Rows are points. Before rounding, the points of a table are all equally far from one centre. They may lie mostly on one side of it. Where is the centre, to within rounding?
In the rows, 100 means zero.

Points (6 x 3)
[[101, 42, 77],
[90, 42, 94],
[103, 40, 79],
[86, 50, 85],
[124, 36, 85],
[147, 90, 106]]
Centre: [115, 71, 99]

Points (12 x 8)
[[64, 60, 123, 84, 115, 118, 157, 112],
[81, 110, 152, 115, 137, 139, 144, 183],
[64, 119, 143, 100, 109, 130, 96, 108],
[66, 120, 121, 121, 110, 161, 125, 141],
[117, 100, 85, 72, 137, 71, 89, 175],
[101, 86, 72, 65, 96, 141, 147, 172],
[84, 137, 108, 96, 101, 85, 103, 169],
[78, 106, 129, 153, 129, 116, 122, 138],
[115, 132, 131, 73, 99, 152, 119, 170],
[71, 80, 72, 122, 89, 108, 111, 119],
[107, 82, 151, 114, 69, 104, 140, 175],
[98, 105, 88, 110, 92, 179, 94, 161]]
Centre: [91, 70, 119, 91, 118, 122, 100, 159]

Points (15 x 12)
[[109, 86, 111, 87, 65, 70, 137, 90, 56, 121, 52, 104],
[145, 39, 120, 83, 131, 100, 97, 109, 130, 105, 117, 49],
[159, 68, 106, 156, 147, 56, 123, 136, 162, 119, 70, 61],
[111, 80, 103, 129, 122, 62, 173, 115, 115, 91, 116, 49],
[99, 89, 118, 139, 137, 36, 143, 101, 129, 164, 66, 85],
[181, 65, 53, 144, 115, 72, 139, 147, 120, 98, 78, 56],
[106, 34, 119, 133, 113, 69, 91, 131, 120, 134, 43, 24],
[124, 79, 86, 126, 81, 65, 105, 153, 111, 124, 129, 101],
[63, 58, 108, 137, 72, 74, 90, 101, 128, 136, 67, 74],
[77, 40, 91, 109, 127, 79, 94, 92, 131, 93, 83, 91],
[117, 74, 43, 106, 127, 96, 108, 115, 75, 78, 80, 42],
[180, 63, 136, 126, 98, 114, 102, 113, 104, 134, 124, 84],
[158, 77, 136, 95, 107, 43, 175, 129, 106, 132, 86, 60],
[127, 104, 91, 67, 111, 67, 94, 176, 114, 137, 70, 62],
[167, 63, 106, 140, 110, 45, 83, 124, 136, 147, 100, 47]]
Centre: [133, 85, 98, 115, 104, 92, 121, 109, 115, 125, 65, 70]

Points (25 x 20)
[[131, 153, 122, 79, 114, 80, 58, 97, 134, 130, 52, 70, 59, 148, 104, 88, 69, 105, 44, 19],
[116, 132, 146, 89, 95, 85, 46, 154, 139, 106, 27, 78, 60, 136, 106, 103, 117, 76, 82, 51],
[140, 165, 144, 71, 90, 53, 42, 118, 102, 127, 55, 85, 64, 156, 93, 111, 106, 82, 84, 27],
[118, 117, 136, 75, 88, 87, 70, 146, 102, 106, 85, 101, 41, 141, 65, 114, 122, 56, 34, 62],
[102, 138, 128, 72, 95, 65, 47, 70, 130, 96, 35, 113, 89, 155, 104, 126, 105, 89, 76, 19],
[114, 96, 156, 100, 94, 60, 77, 125, 129, 105, 34, 74, 61, 171, 88, 116, 119, 74, 64, 50],
[136, 115, 131, 95, 77, 62, 77, 109, 91, 115, 26, 85, 53, 156, 87, 102, 119, 54, 109, 60],
[124, 137, 150, 68, 105, 62, 58, 121, 135, 119, 11, 94, 101, 135, 115, 126, 118, 67, 77, 45],
[116, 79, 102, 73, 100, 71, 80, 82, 130, 105, 89, 106, 66, 125, 82, 108, 111, 37, 61, 41],
[105, 106, 131, 68, 107, 63, 70, 88, 114, 129, 24, 104, 38, 127, 89, 85, 81, 75, 58, 57],
[74, 159, 108, 72, 100, 94, 114, 85, 155, 93, 73, 118, 38, 150, 54, 139, 105, 125, 100, 29],
[106, 129, 140, 74, 109, 56, 96, 107, 103, 59, 62, 93, 83, 127, 94, 82, 131, 52, 60, 38],
[123, 115, 118, 58, 127, 59, 58, 114, 119, 112, 34, 87, 58, 130, 107, 134, 131, 86, 62, 55],
[89, 115, 117, 73, 102, 43, 67, 95, 119, 103, 101, 43, 69, 144, 96, 114, 133, 64, 87, 40],
[66, 123, 134, 74, 98, 108, 54, 93, 114, 164, 53, 85, 51, 110, 86, 94, 117, 96, 74, 68],
[108, 126, 88, 50, 98, 45, 73, 96, 112, 133, 62, 56, 87, 134, 62, 115, 135, 61, 71, 39],
[151, 106, 88, 86, 91, 61, 69, 116, 128, 63, 47, 96, 73, 144, 90, 124, 113, 91, 62, 39],
[111, 130, 139, 54, 107, 59, 73, 124, 108, 106, 44, 60, 54, 167, 67, 106, 123, 67, 59, 67],
[129, 131, 172, 95, 89, 88, 96, 61, 114, 121, 60, 144, 105, 172, 92, 133, 105, 91, 108, 45],
[101, 139, 91, 80, 141, 33, 100, 82, 94, 114, 23, 97, 61, 113, 87, 100, 76, 83, 47, 40],
[96, 134, 116, 58, 125, 67, 54, 91, 119, 105, 45, 81, 46, 180, 67, 108, 97, 98, 97, 31],
[153, 135, 120, 94, 98, 65, 60, 85, 123, 103, 44, 117, 57, 161, 107, 109, 109, 80, 75, 55],
[126, 107, 147, 68, 130, 58, 46, 79, 97, 108, 66, 114, 92, 126, 105, 102, 118, 97, 73, 49],
[92, 132, 131, 68, 110, 63, 51, 89, 115, 119, 65, 94, 29, 170, 64, 110, 95, 97, 60, 52],
[99, 115, 76, 56, 60, 115, 98, 94, 109, 107, 62, 98, 87, 135, 69, 185, 126, 99, 96, 27]]
Centre: [97, 135, 114, 89, 100, 87, 108, 125, 107, 116, 79, 93, 102, 130, 85, 124, 68, 94, 92, 64]
